Every row gives one point. Each table stands for the endless flat space through its points: a line for two points, a plane for three, and so on. The two share one point or none. Which?

First (3 x 4)
[[-10  11   3   4]
 [-10  13   6   3]
 [ 14   7  12  -3]]
Second (2 x 4)
[[  7   3  34 -20]
 [  7  23   9   0]]
They share: no point

First (4 x 8)
[[ 31  11 -24  11  13  27 -23  -2]
 [ 37  14 -27  20  23  11 -23 -19]
 [ 28   2 -21  29  21  10  -8 -30]
 [ 18   2  -9  15  -7   8 -18 -20]]
Second (3 x 8)
[[ 27   7 -23  25   8  28 -21  -8]
 [ -3   4   5  -3   3  -6   1 -32]
 [  6  13  -7   9   9   6 -11 -23]]
They share: [ 21   1 -15  17   4  20 -13 -14]

First (3 x 11)
[[ 28   6   9 -17 -11  12  20  15   8   3  -3]
 [ 18   8  11 -17 -29   2  20  19  24 -13  -3]
 [ -2 -18 -25 -27  -5  32 -10  27  16   5 -13]]
Second (6 x 11)
[[ 23  -2  -3 -37   8  14   4  31  10  20  -8]
 [ 29  14  -7 -23 -36  26   0  13  10  22 -36]
 [ 45  11   6 -18 -19  42   2  13  12  19 -44]
 [ 20   3  -3   0 -46  26   5  15  29 -19 -28]
 [ 10  -9   8 -28  15  10  12  33   1  11   4]
 [ 10  13   3 -12 -24  14   5  17  -3  21 -16]]
They share: no point

First (5 x 14)
[[  0  16  -1   3  -5 -19  22 -25  -5  -6 -29  17   0   3]
 [-23 -11 -21 -34   6  -5  -3  -2  22  -3 -18  17  30 -10]
 [ -4  21  -8  -5  12  -3  24 -32  -5  14 -13  33  13 -31]
 [-11  24  -8  -4   5  11  19 -29  22  -1  -6  23  11 -16]
 [ 20   9 -13  -2  13 -17  18 -27 -29  29 -31  20  29 -23]]
Second (3 x 14)
[[  3  17 -20 -13  14   5   5 -15  -8   6 -36  38  27 -24]
 [  0  20 -16  -4   8   0   3 -18 -11  15 -38  37  27 -31]
 [-20   8   0   0  -8 -12  19 -30  25  11   2   1  11 -11]]
They share: [ -7  11 -12 -11   6  -1  13 -21  10   4 -16  20  19 -14]

First (3 x 18)
[[ 18  30  18   4  -6  24  18  -2  -1  27  -6   3  -9 -21   7   6   9  19]
 [ 17  13  36 -17  -2  -1  21  12 -13  33  24  25  14 -32 -11 -16 -11  -5]
 [ 18  27  22   0  -6  20  19   1  -3  29  -1   7  -5 -24   4   1   6  14]]
Second (5 x 18)
[[ 46  41  28  -9   5  14  16 -22 -38   5  -3  41  14 -30  14  32  22  17]
 [-25   3  26 -22   4 -19   5  44  25  19  27  -9  12  11 -18 -38 -32  13]
 [ 24  19   6  -4 -12  15  31 -20 -28  39  34  16  -7 -30 -10  27 -12   6]
 [  6   6  33  11  30  -6   1  13   7  -5   2  11  19   0 -26 -13 -33   2]
 [ 26   9  18  23  13  16  22 -22 -20  13  13  15   2 -22 -30  22 -32  -9]]
They share: [ 15  18  20  -7   6   1  14   1 -11  19  19  17   8 -15  -8   5 -12  12]

First (3 x 24)
[[-10 -13  20   5  -5   1  13  28  22 -13 -11 -21  15  24   8 -25 -30   7
  -14  14   1 -12 -17 -14]
 [ -9 -21  17   0 -12  -2  24  31  25 -24 -21 -31  14  20   9 -36 -36  -2
  -12  24   1 -13 -27 -21]
 [ -6 -23  18  -3  -9  -7  19  36  30 -19 -19 -29  15  24   6 -37 -40  -5
  -14  24   1  -8 -27 -24]]
Second (3 x 24)
[[ -9  -7  11  11   7  16  17  31   9  -8   2 -19  35  25  26 -24 -22  24
    2  14  14  -8   6   1]
 [ -9  -2  17   7  -1  16  10  19  11 -10  -5 -16  20  15  16 -21 -17  14
   -8  10   0 -18  -6 -10]
 [-29 -17  25  25 -15  -4  29  23  17 -26 -16 -27   5  35   6 -12 -32  24
  -18   8   8 -18 -22   7]]
They share: [-15  -6  20  12  -6  10  15  19  13 -15  -9 -19  14  20  12 -18 -21  16
 -12   9   1 -19 -12  -6]
